Every row gives one point. Examples show where two turns around zero, p and q, send a point. Write where each new point lands after one turn and then the other. Backwards means that the second turn is done in reverse. Each puzzle has new turns, and all numbers are rounded.

Turn p:
[-7 48 -4] => [-17  13  44]
[-23 -16  15] => [32 -4 -2]
[  4 -11  21] => [ 13  14 -14]
[ 16  -7 -17] => [-18 -10 -13]
[  6  23 -24] => [-27  -8  18]
[  2 -37   8] => [ 18  -7 -32]
Turn q:
[-22  13 -18] => [ 10 -27 -11]
[-20  19   7] => [  7  -7 -27]
[ 28  13 -12] => [25 10 19]
[-21  16  -6] => [  9 -18 -19]
[ 30 -24   4] => [-12  22  30]
[  6 -37  24] => [-39  20   9]
Where do these land?
q, then p: [ -7 -27  44] => [ 11 -19  47]
p, then q: [-6 12  4] => [ 1 11 -9]
p, then q backwards: [ 22  13 -24] => [-15 -31   8]
p, then q backwards: [ -8   2 -24] => [-12 -13 -18]

Turn p:
[-21 -20 -13  -6] => [-15  -1  14  25]
[-16   5 -22   7] => [-11 -24   1  11]
[ 41  17  10 -35] => [-15  30 -17 -43]
[  2 -45  -8  10] => [ 2  7 45 12]
[10  6 37  3] => [ 28  21 -14  -8]
[-17  37  -4  22] => [ 11 -35 -28   3]
Turn q:
[-28   0  48 -20] => [-55   8 -14  12]
[27 31  5  9] => [ -2 -20  19 -32]
[ 22 -12 -17   8] => [ 27 -16   2   3]
[  7   4 -14  23] => [18 -1 22 -2]
[-27 -23 -22 -21] => [ 13  29 -29  18]
Where do these land?
q, then p: [32 -1 -2 20] => [12 28 22 -3]
q, then p: [-22  26  23 -19] => [-20  -8 -27  29]
p, then q: [-20 -29  15   0] => [ -9 -11  35  -6]
q, then p: [ -8 -31   5 -27] => [ -8 -37  18   0]
p, then q: [ 28  19 -29  25] => [ -5  -9 -44  23]
q, then p: [ 14   3 -27  29] => [ 17  27   1 -27]
q, then p: [-24  13  15 -29] => [-24 -22 -20  19]

Turn p:
[-13   1   7  17   6  -1 -15   6] => [ 11   5  10 -15   5  -2   0  19]
[  2   6 -15 -12   6 -20 -13 -13] => [  3 -21   9   6   9  -4  22  -7]
[12  9 17  0  8 -8 10 -1] => [  5   7 -14   3  20   6  -2  -7]
[  6 -23  10 -16   2  11  -9 -12] => [-17  18  16  15   0   8   9  -3]
[ -5   9 -10   3   6 -17   1  20] => [  4 -15 -13 -21   1   0   9   3]
[15 -9  2 15  8 10 19 -9] => [ -2   7 -16  22   1   6 -12  13]
[  9 -10  17  16 -27   8  16  12] => [  8  15  -8  -2 -15  24 -27  -4]
[-22  11 -15 -10   9   0   6  -9] => [  3  -6  -3   1  -6 -30  12  -3]
[ -5   5 -13 -12 -17  18 -17   7] => [-15  -9  22 -10 -13  -8 -10  -9]
Turn q:
[ -5  -8   6 -23   0   5  48 -16] => [ 10  33   1  -7   0  -3  -4 -44]
[ 10  42 -11   9   4  -3  -9   4] => [23  2 13 -7 -2 16 -1 34]
[ 8  1 -4  6  1  6 19 10] => [ 16   2   8   2 -12  -6   7  -9]
[  4 -12  10   7 -16  -1 -13   2] => [-16  -3 -11   2  -5 -14   6   9]
[ 11 -11   6   2   6  -6 -11   1] => [ -4 -12 -14   3  -7  -1  -7   2]
[-15  -3  -7 -16  -2  -7 -11  15] => [-22  -5  16   6  -2  12  -4  -1]
[-3 -8 24 11  7  7 -1  6] => [  2  -4  -6  17   5 -21  -9   0]
[ -5  -2 -14  -9  -1   8 -15  -6] => [-10  -4  -2   2  10  17  11   2]
[ -4   1 -11  13   0  -9  -6 -15] => [  1  -9  -3 -19  11   0   3   6]
Where do these land?
p, then q: [  8 -16  10 -13  -3  -9 -16 -18] => [ 21  12  -5   8  12 -20  -4  -2]
q, then p backwards: [  8 -23  -8   5  -4 -18 -14  15] => [  3  -1 -34  -7  -5   4   0  13]
q, then p backwards: [-14   8 -18   2   8  11   2  -9] => [  7   4  13  -2   3 -18 -17  -4]
p, then q: [-10  -3  16  11   1  20   3   6] => [-3  4 10  5 -4 12 -7 24]
q, then p: [  7   1  10   0 -20  18   6   1] => [ 16 -14 -18  -4   0  -4  -8  -6]
q, then p: [ -5  18  -1 -16   3  15   4  12] => [  6   8  -2  -3  14  -2 -26   7]
q, then p backwards: [  1  14  16  10 -14  -5   9   7] => [-23  -1   3   8   4  16  -1  -5]
p, then q: [ 13  10 -14  13  17 -14  -2   6] => [ -1 -22   4   9  -8   4   5 -22]
q, then p: [-17   7 -12   8  19 -16 -14   3] => [-19  23  10  -5   5   9  11  11]
p, then q: [  9 -18   1 -20  -8  -3  20 -22] => [ 18   4   0 -21  17 -18  17   7]
